Each row is a point. The last column is the point's height on a tilted bowl or saddle (a function of degree 2), plus a little noise. Count its main directions that bend up, bend down and stay straight.
In the rows, zero is written as 128.

Points, 10 rows:
89 153 135
155 114 168
103 148 159
121 185 125
111 129 171
120 164 155
144 97 163
210 122 79
122 98 163
130 79 138
Directions: 0 up, 2 down, 0 straight

Points:
115 154 104 143
160 134 129 151
150 147 154 156
127 184 145 168
128 175 151 167
125 62 176 127
123 187 150 172
91 160 137 166
110 128 147 155
156 159 64 123
151 104 119 149
52 120 145 190
100 151 108 149
105 112 116 155
115 103 108 153
123 90 50 157
76 120 113 167
Directions: 2 up, 1 down, 0 straight

Points:
131 131 90 157 107
161 115 101 123 105
146 100 142 160 119
130 92 143 167 119
154 202 136 101 77
134 85 166 123 115
126 189 109 142 95
172 132 112 120 103
160 138 124 148 111
126 146 116 152 114
107 111 135 108 115
54 155 112 116 95
187 126 181 122 97
130 147 153 151 117
154 133 113 81 95
83 143 134 153 115
189 173 52 129 53
138 143 185 127 108
214 131 85 135 70
129 185 172 106 88
100 100 121 132 119
72 106 86 126 103
173 204 121 148 77
133 131 101 128 112
Directions: 0 up, 4 down, 0 straight

Points, 44 rows:
126 99 140 88 102 79 98
97 126 135 105 164 117 105
138 120 159 153 129 102 106
172 139 128 102 121 126 120
138 148 103 125 146 90 119
78 98 78 170 163 173 110
113 120 217 155 63 92 47
42 76 92 125 141 163 90
144 131 119 92 90 145 122
98 101 173 105 157 124 87
116 126 114 130 184 103 116
112 168 144 121 157 139 128
100 114 100 132 133 125 110
131 142 109 118 91 155 122
136 100 186 119 131 88 81
153 50 182 100 119 80 59
163 73 206 158 135 72 50
98 131 126 74 101 120 118
115 86 101 166 155 170 111
135 68 157 137 133 173 76
143 89 123 131 82 140 107
100 135 120 110 132 90 98
74 137 159 90 126 150 131
158 88 157 132 99 121 95
166 115 164 108 93 100 102
89 154 81 80 145 172 114
115 77 145 124 118 121 98
77 151 151 155 155 110 98
155 119 109 98 140 189 102
161 188 87 100 161 133 121
123 130 85 163 151 182 118
137 79 140 132 100 166 98
152 131 169 157 171 118 113
100 151 94 164 161 50 85
152 155 102 151 129 60 116
107 100 100 121 143 146 109
189 119 78 161 118 106 128
188 113 128 109 109 133 106
74 176 135 92 157 113 99
100 83 128 117 147 76 84
147 85 63 123 112 122 104
141 72 150 130 144 158 83
112 147 61 155 137 123 102
167 118 94 158 175 146 131
Directions: 1 up, 3 down, 2 straight

Points, 44 rows:
189 146 122 115 124 55 177
122 88 99 110 102 161 148
118 167 156 126 123 161 128
96 160 80 123 101 121 157
73 165 92 103 157 126 160
166 60 119 89 117 138 161
140 173 133 144 61 114 167
131 153 149 100 120 85 138
113 67 101 71 139 139 173
126 153 116 144 156 153 133
144 164 175 152 80 71 173
91 134 84 121 147 130 149
94 90 119 124 147 160 148
129 145 110 162 119 156 136
122 151 175 122 180 147 135
123 102 117 137 182 159 152
140 228 156 193 101 137 198
97 115 62 131 78 206 188
145 149 99 119 72 86 173
184 127 136 169 127 152 147
163 125 80 125 159 137 151
111 67 141 107 117 159 154
167 126 170 132 153 143 132
120 117 125 119 121 86 142
93 131 122 195 123 107 155
69 116 134 94 110 166 153
148 124 91 157 115 138 141
123 135 175 147 115 135 130
86 92 175 76 193 170 184
135 131 128 111 142 58 157
183 76 116 134 138 166 154
126 79 74 123 137 107 169
161 173 116 126 149 111 142
154 142 126 98 87 161 140
94 174 131 172 132 108 144
122 107 120 63 125 153 146
160 192 92 139 168 160 172
158 104 151 148 85 148 144
120 161 105 100 130 122 136
116 147 118 140 143 137 127
107 119 134 80 112 55 179
149 142 141 131 171 87 142
129 176 56 56 111 152 195
129 65 132 132 138 110 156
Directions: 6 up, 0 down, 0 straight

Points, 75 rows:
143 140 113 106 116 108 115 95 139
179 152 129 111 90 90 106 88 136
143 133 110 185 105 143 147 153 139
86 141 129 125 76 143 132 127 130
87 105 170 169 108 150 188 112 115
146 120 181 122 133 165 138 113 99
105 120 78 111 128 149 112 143 169
111 50 7 137 120 85 118 65 249
117 155 143 118 132 80 166 87 167
90 153 119 85 146 142 145 122 151
163 84 98 150 105 188 134 155 164
139 179 142 133 111 130 92 107 120
103 136 117 128 130 126 198 135 139
123 137 93 134 141 119 131 113 148
149 179 131 98 146 157 145 137 155
91 131 133 115 107 122 115 105 130
150 132 148 135 215 116 111 126 121
150 138 116 123 87 143 131 88 119
108 119 120 161 157 98 127 104 127
154 159 150 139 91 114 116 170 126
117 120 130 145 155 88 131 88 143
120 128 108 157 152 102 134 154 122
162 141 144 105 106 78 130 141 118
113 184 150 167 167 153 87 136 130
156 104 119 104 183 117 126 144 131
82 105 161 145 141 171 157 107 124
90 78 78 118 129 139 68 177 189
115 140 114 113 181 128 144 105 144
93 123 165 106 142 154 141 138 116
190 109 149 90 107 137 139 90 84
98 135 123 138 88 131 133 111 130
122 146 139 136 61 162 165 142 113
155 154 130 55 95 102 100 75 112
182 137 146 139 104 173 108 120 109
95 147 71 144 121 128 144 105 173
128 126 127 117 89 76 136 167 104
159 145 115 147 126 139 114 115 134
190 183 115 101 182 133 166 119 203
160 199 88 90 119 154 191 189 246
176 126 109 168 90 138 134 185 161
109 72 96 168 126 126 112 134 117
131 166 113 113 147 152 153 114 158
96 137 99 138 163 131 94 141 130
131 185 182 111 169 138 119 146 138
115 156 176 141 145 124 169 93 155
162 117 109 126 167 125 203 148 153
107 108 95 108 159 122 99 141 138
154 124 139 181 134 151 71 122 116
164 173 96 118 93 178 129 116 150
129 138 145 160 182 156 144 100 134
75 77 143 166 139 101 133 140 88
123 142 124 75 9 130 187 122 60
124 162 180 91 136 137 63 120 87
81 126 126 91 100 135 193 127 131
131 132 140 158 130 155 125 135 125
98 129 145 124 124 165 131 180 146
118 141 131 114 78 148 169 141 116
114 123 120 105 151 179 126 117 130
197 130 114 114 122 133 137 139 150
96 78 97 107 139 95 170 128 121
171 115 122 155 140 142 144 82 132
144 49 101 158 131 113 105 159 122
125 142 152 144 107 143 106 110 112
101 108 98 167 182 167 149 172 141
198 53 147 161 138 163 160 139 114
106 122 122 131 87 103 95 186 135
86 136 120 105 184 131 112 121 125
78 121 154 122 132 125 101 117 121
37 93 117 148 116 127 119 150 135
120 141 104 155 100 141 103 117 134
140 156 102 126 118 134 117 162 158
92 121 169 126 129 112 113 118 117
90 134 159 140 155 122 163 114 133
153 92 173 147 132 98 106 131 110
82 125 107 99 102 123 143 105 153
Directions: 4 up, 2 down, 2 straight

Points (71 x 9):
148 87 182 92 107 119 153 107 129
117 131 89 100 116 177 133 113 136
152 131 122 145 116 159 122 128 137
130 125 235 124 150 74 94 102 169
127 144 120 117 100 58 141 158 178
90 107 121 142 123 204 211 141 174
136 146 176 165 113 168 116 150 158
132 58 131 119 152 69 67 163 172
103 167 135 128 128 89 110 156 170
95 101 132 97 136 91 157 190 172
178 152 151 170 81 140 194 104 171
182 159 99 152 174 75 181 118 160
112 137 174 75 170 129 145 112 153
163 130 174 235 109 96 106 135 180
182 78 108 152 67 98 126 85 161
170 81 105 149 192 138 105 129 159
155 101 104 81 74 167 112 123 127
73 172 139 115 149 137 136 169 176
102 128 145 148 119 103 140 130 150
134 157 146 120 113 104 146 136 146
100 170 118 118 151 118 126 194 172
109 110 137 153 139 138 131 133 140
139 89 135 138 118 124 131 157 133
160 147 98 125 107 172 92 139 155
157 143 121 138 157 109 98 111 137
129 170 116 159 96 71 177 95 172
141 133 134 166 85 141 87 161 168
108 181 177 196 171 79 73 146 175
150 98 104 130 153 159 176 102 141
176 103 190 121 154 115 151 150 149
131 104 161 66 131 93 120 151 147
146 118 149 127 109 155 88 32 170
107 108 98 129 86 132 147 123 142
191 87 88 142 151 173 129 188 171
121 160 129 139 101 139 146 110 143
150 154 204 176 114 162 116 105 169
125 139 135 149 131 102 50 142 168
133 112 154 129 122 147 89 78 142
131 166 207 179 130 123 112 140 168
127 70 136 130 160 122 132 107 138
127 83 145 133 186 131 109 143 141
159 126 124 168 160 72 134 107 152
107 149 164 206 97 139 123 109 175
129 164 153 100 109 105 165 152 158
142 126 120 133 151 73 125 179 166
172 111 199 118 167 122 88 176 155
50 55 148 95 140 111 128 148 176
111 97 116 104 60 110 126 120 145
179 119 114 88 124 121 131 160 133
130 156 65 158 135 128 131 143 152
152 143 112 70 133 169 157 114 120
179 135 197 150 112 143 153 97 159
106 139 83 87 128 151 122 155 143
133 142 79 137 117 88 140 146 154
103 148 110 118 122 84 202 145 169
164 117 81 119 88 114 137 158 144
116 164 118 87 107 89 134 104 154
143 125 93 124 133 103 86 150 155
137 125 154 96 130 96 170 135 143
140 117 152 128 168 162 109 141 136
152 85 89 117 112 111 164 84 138
126 60 160 108 115 151 110 150 122
97 181 101 155 68 142 172 151 176
158 157 123 113 166 127 138 162 137
94 146 167 139 184 87 110 173 175
66 108 197 45 119 99 155 125 198
155 109 79 90 175 109 114 38 171
115 73 91 113 127 114 144 148 143
163 129 125 131 111 137 154 89 131
188 128 135 110 128 171 137 134 133
127 173 116 175 101 153 101 162 177
Directions: 6 up, 0 down, 2 straight
